Every row gives one point. Each copy is the shape, with its points in the same order, turned, moved and blurred by noise. Is it also mirrored, or only turned?

Shape (8 x 3):
[[  9 -11  57]
 [  5 -32  51]
 [-40  25 -60]
 [ -7   1 -62]
 [ 37  13  12]
 [-26 -34  -3]
 [  2  16  22]
 [-15 -81 -33]]
Copy 1 (8 x 3):
[[ 27  -2  40]
 [ 28 -18  32]
 [-57  28 -52]
 [-25  16 -67]
 [ 33  32  -7]
 [-16 -26  -9]
 [  2  29  10]
 [  4 -65 -50]]
Copy 1 is: only turned
Copy 2, 8 rows:
[[ 26 -14  59]
 [ 47 -15  47]
 [-30  13 -57]
 [-14 -24 -50]
 [ -7 -35  30]
 [ 36 -14 -12]
 [ -8  -3  31]
 [ 60 -30 -47]]
Copy 2 is: mirrored
Copy 3 (8 x 3):
[[ 27  36  34]
 [ 32  35  10]
 [-95 -19  -5]
 [-58 -32 -17]
 [ 14 -29  24]
 [-20  27 -23]
 [  0   0  32]
 [ -1  17 -73]]
Copy 3 is: mirrored
Copy 4, 8 rows:
[[ 13  26  60]
 [ 32  -2  56]
 [-59 -11 -44]
 [-17 -16 -49]
 [ 18  43   2]
 [-10 -34  14]
 [-11  32  19]
 [ 28 -69  -7]]
Copy 4 is: only turned

Shape (9 x 4):
[[  3   9   0  53]
 [-54 -25 -28  36]
 [ 25  13   0  -6]
 [ 29 -14  12 -72]
 [ -5 -53 -47 -30]
 [ -4   9  71  -8]
 [ 32 -26  38 -18]
 [-34 -26   9  54]
 [  8  59  11  51]]
Copy 1, 9 rows:
[[  4   9   3  46]
 [-38 -33 -34  48]
 [  2 -10  36  -2]
 [ 26 -67  36 -49]
 [-20 -88  16  21]
 [ 38   2 -19 -37]
 [ 51 -36  14  -7]
 [  7  -7 -45  58]
 [-16  53  12  18]]
Copy 1 is: mirrored
Copy 2:
[[  5  30 -38  42]
 [-32 -10 -59   3]
 [ 41  27  14   9]
 [ 53 -14  59 -35]
 [ 35 -49 -30 -37]
 [ -3  18  51  32]
 [ 41  -9  36  34]
 [-24  -2 -36  43]
 [  3  79 -22  42]]
Copy 2 is: only turned
Copy 3:
[[ 54  44 -18  25]
 [ 15  20 -60  44]
 [ 38  11   4 -25]
 [ 16 -33 -13 -80]
 [ 29 -54 -65  -5]
 [  8  58 -26 -65]
 [ 44  15 -42 -71]
 [ 33  49 -59  19]
 [ 37  65  34  20]]
Copy 3 is: mirrored

Shape (8 x 4):
[[-30  13 -11  74]
 [-29   0  46 -23]
 [ 17 -16 -10  17]
 [ 14 -11  43 -22]
 [ -8   8 -27 -29]
 [ -5 -16 -47 -12]
 [-21  47  67  29]
 [-35  15  62  10]]
Copy 1:
[[-95  -9  -2  30]
 [-10 -67  -3 -12]
 [-19  10   0  23]
 [ 11 -34  17 -14]
 [ -8  -7 -51   0]
 [ -9   5 -50  31]
 [-67 -54  27 -43]
 [-43 -71  18 -19]]
Copy 1 is: only turned
Copy 2:
[[-14  32  36  59]
 [-43  45 -23 -26]
 [  1 -15  -2  12]
 [-39   4 -27 -33]
 [ 14  20 -51   4]
 [ 32  10 -28  11]
 [-89  46  -2  24]
 [-72  54  -7  -6]]
Copy 2 is: mirrored
Copy 3, 8 rows:
[[  2 -27  68  42]
 [ -2 -46  -9 -37]
 [-18   2  -3  29]
 [-35 -24 -24 -22]
 [ 25  19 -10 -10]
 [ 30  21 -15  25]
 [-36 -50  57 -42]
 [-19 -62  26 -34]]
Copy 3 is: mirrored
Copy 4:
[[-32 -43  15  25]
 [ 37  31 -28  38]
 [ 29 -22   4 -18]
 [ 63  24  -4  12]
 [ 12  16 -38 -30]
 [ 13 -19 -41 -40]
 [  1  35  29  65]
 [ 23  25  -2  63]]
Copy 4 is: mirrored
